Each point is reached from the start by the listed moves, each made once or not at all, plus a little noise. Say if it took an odd or an even number of moves. Then give how often each move was made.
In the rows, zero is written as 128.

Moves:
(1): [120 102  92  70]
(2): [ 88 180 144 150]
Start: [153 103 143 111]
Points:
[109 155 158 133] -> odd (0, 1)
[152 107 142 108] -> even (0, 0)

Moves:
(1): [132 110 153 104 118 133 133 142 130 139 127]
(2): [145 122 133 109 111 115 119 110 120  99  91]
(3): [ 97 140 128 132 134 131 125 127 110 123 106]
(4): [155 117 163 167 104 101 151 101 126 131 155]
(5): [140 154 149 139 149 110 146 128 128  94  98]
(6): [157 157 158 123 109 137 130 131 132 143 114]
(7): [130 134 115 143 115  94 120 142 129 125 154]
(8): [132 133 105 146 110 112 161 144 124 123  83]
Start: [127  89 137 112 112 123 137 120 116 106 135]
Points:
[127 129 166 110 101 135 137 122 101 115 100] -> even (0, 0, 1, 0, 0, 1, 0, 0)
[172 148 165 134  94  99 188 139 116  83  46] -> odd (0, 0, 0, 0, 1, 1, 0, 1)
[101 115 102 148  88  77 162 152  94  94  93] -> odd (0, 0, 1, 0, 0, 0, 1, 1)
[184 107 202 144  68 105 163  96 121 124 150] -> even (0, 0, 0, 1, 0, 1, 0, 0)
[150  70 144  87  67 101 165 133 106  82  52] -> odd (1, 1, 0, 0, 0, 0, 0, 1)
[202 109 194 140  37  58 145  93 112  94 138] -> even (0, 1, 0, 1, 0, 1, 1, 0)

Moves:
(1): [135 121 108 129 114 118 126 149 141  96 135 150 121]
(2): [125 143 115 109 113 149 101  95 139 126 115 116 124]
(3): [139 141 161 125 108 128 134 138 107 124 142 153 122]
(4): [ 94 134 119 196 100 119 130 115 113 138  82 114 121]
(5): [129 150 124 163 115 126 164 128 143 129 114 133 136]
(6): [165  98 177 110 137 154 123 164 161 123 147 164 129]
(7): [114 130 148 120 136 129 117 144 148 125 131 137 110]
(8): [103 123 114 109 129 124 129 102 125 132 123 131 129]
(9): [123 142 128 105 120 130 119 135 123 130 113 122 147]
(10): [135 129 110 122 153 139 112 120 119 139 110 143 127]
(11): [ 95 132  88 124 117 166 129 143 110 163 135 135 149]
(12): [156 129 141 135 144 118 109 139 138 139 166 154 151]
Start: [136 160 131 112 133 125 114 142 111 135 137 144 126]
Points:
[132 154 187 178 121 129 122 172 169 151 134 206 137] -> even (0, 0, 0, 1, 1, 1, 1, 1, 0, 0, 0, 1)
[152 174 144 101  74 178 142 233 130 128 155 231 165] -> even (1, 0, 1, 0, 1, 1, 0, 0, 1, 0, 1, 0)
[ 71 211  62  80  86 183 117 106 112 178  98 135 165] -> odd (0, 1, 0, 0, 1, 0, 0, 1, 1, 0, 1, 0)
[127 170  84  79 149 157  58 202 122 158 156 216 166] -> even (1, 0, 0, 0, 0, 0, 1, 0, 1, 1, 1, 1)
[ 78 189  42  92 112 179  98 130 142 152 102 195 127] -> odd (1, 1, 0, 0, 1, 0, 1, 1, 0, 1, 1, 0)

Moves:
(1): [139 128 128 136 135 125 142 143 127 135 127 128 117 131 124 134 141 109
 128 139 129 132 121 128 114 129 143]
(2): [113 161  99 116 148 109 126 152 127 113 117 120 146 130 121 124 152 131
 139 144 130 160 137 140 117 160 130]
(3): [152 117 105 129 135 129 118 124 131 110 135 106 123 127 125 135 132 106
 111 123 139 128 136 125 125 139 116]
(4): [116 114 128 119 141 111 113 129 120  90 132 121 126 136 129 128 140 109
 106 142 139 139 127 115 122 139 126]
(5): [145 129 128 120 135 118 144 120 135 150 137 162 130 134 143 132 123 139
 130 110 157 120 116 124 127 153 135]
(6): [131 116 150 133 122 133 121 133 123 124 107 126 116 138 120 136 144 132
 130 141 123 108 106 117 135 125 128]
(7): [114 116 123 119 122 130 120 105 126 116 137 123 150 128 117 125 133 123
 117 147 135 132 135 125 140 114 118]
(8): [127 135 140 126 126 126 133 128 125 128 130 142 141 135 104 120 114 140
 146 118 127 127 132 137 132 121 118]
(9): [111 130 132 134 115 120 121 143 127 129 122 130 123 128 131 130 141 131
 143 139 123 130 121 125 137 133 127]
(10): [132 135 126 126 133 135 157 131 127 127 119 131 124 128 102 125 129 131
 132 122 129 132 130 112 136 137 133]
(11): [123 142 132 126 130  95 118 129 143 118 119 137 141 132 128 133 127 127
 126 147 121 137 128 126 126 139 118]
(12): [128 131 112 138 148 138 130 132 134 131 143 144 136 130 118 113 121 132
 119 120 130 139 144 131 123 130 134]
(13): [139 132 121 128 131 140 121 123 116 125 139 115 131 134 118 123 125 133
 120 125 143 148 137 128 127 137 133]
(14): [136 133 126 130 134 112 125 138 127 118 131 123 111 130 132 134 139 129
 117 136 129 123 128 113 140 127 121]
(15): [114 123 130 131 122 135 136 109 134 115 130 125 131 132 129 141 122 128
 109 130 130 118 126 129 127 121 112]
(16): [136 120 124 108 129 112 123 135 161 113 141 121 106 125 141 128 151 125
 103 121 143 138 133 112 117 144 130]
(17): [122 132 118 137 136 124 139 134 129 114 115 129 150 118 121 141 113 126
 128 139 129 119 128 153 120 134 141]
(18): [121 140 131 120 133  95 119 133 150 126 120 148 121 135 135 113 138 131
 135 124 132 145 156 141 127 117 120]
(19): [126 139 112 119 120 133 142 124 137 111 131 135 149 130 134 116 122 124
 118 131 137 130 126 130 128 132 129]
(20): [116 134 133 132 122 128 129 125 133 130 119 140 137 119 138 134 119 122
 133 146 122 106 140 152 115 139 127]
(21): [121 121 158 130 122 123 131 150 123 143 106 147 124 130 134 134 148 131
 122 124 121 130 127 118 127 128 118]
(22): [137 131 129 136 135 136 128 128 117 120 134 118 128 130 129 132 134 134
 137 125 106 140 139 142 130 137 135]
(23): [117 118 124 119 117 113 122 120 122 112 115 133 119 127 128 129 132 131
 120 152 111 126 132 122 117 121 101]
(24): [124 131 128 128 115 123 112 132 137 146 130 133 108 104 131 113 138 113
 123 117 127 123 124 136 124 115 154]
Start: [136 120 116 134 145 112 134 114 129 117 155 107 131 159 137 129 111 120
 133 118 131 141 136 116 133 114 112]
Points:
[ 79 128  86 123 127  75 127  94 182  60 147 134 149 128 103 129 127 106
  71 187 137 150 175 131 105 142 105] -> even (0, 0, 0, 0, 0, 0, 1, 0, 1, 1, 1, 1, 1, 0, 1, 1, 1, 0, 0, 1, 0, 0, 1, 1)
[117 137 123 102 147  36 140 149 188  36 123 147 111 151 114 106 150  91
  92 148 166 122 159 125 119 139 134] -> odd (0, 0, 0, 1, 0, 1, 0, 1, 0, 1, 0, 0, 0, 1, 0, 1, 1, 1, 1, 1, 0, 0, 0, 1)
[110 176 129 118 161  58 190 158 155 112  92 199 175 160 102 117 167 111
 160 155 139 148 163 180 115 166 151] -> even (1, 1, 0, 0, 1, 1, 1, 1, 0, 1, 0, 0, 0, 0, 0, 0, 1, 1, 1, 1, 1, 1, 0, 1)
[125 142   7  79 197  50 110 104 200  17 199 127 174 157 132  97 158  77
  25 122 236 218 190 143  95 185 128] -> odd (0, 1, 1, 1, 1, 0, 1, 0, 0, 0, 0, 1, 1, 0, 1, 1, 1, 1, 1, 0, 0, 0, 0, 1)
[140  97 146 106 136  87 184 120 156  90 122 166 121 171 139 145 182 111
  97 170 136 126 131  92 107 165 104] -> odd (1, 0, 0, 0, 1, 1, 1, 0, 0, 1, 0, 0, 0, 0, 0, 1, 0, 0, 1, 1, 1, 1, 1, 0)
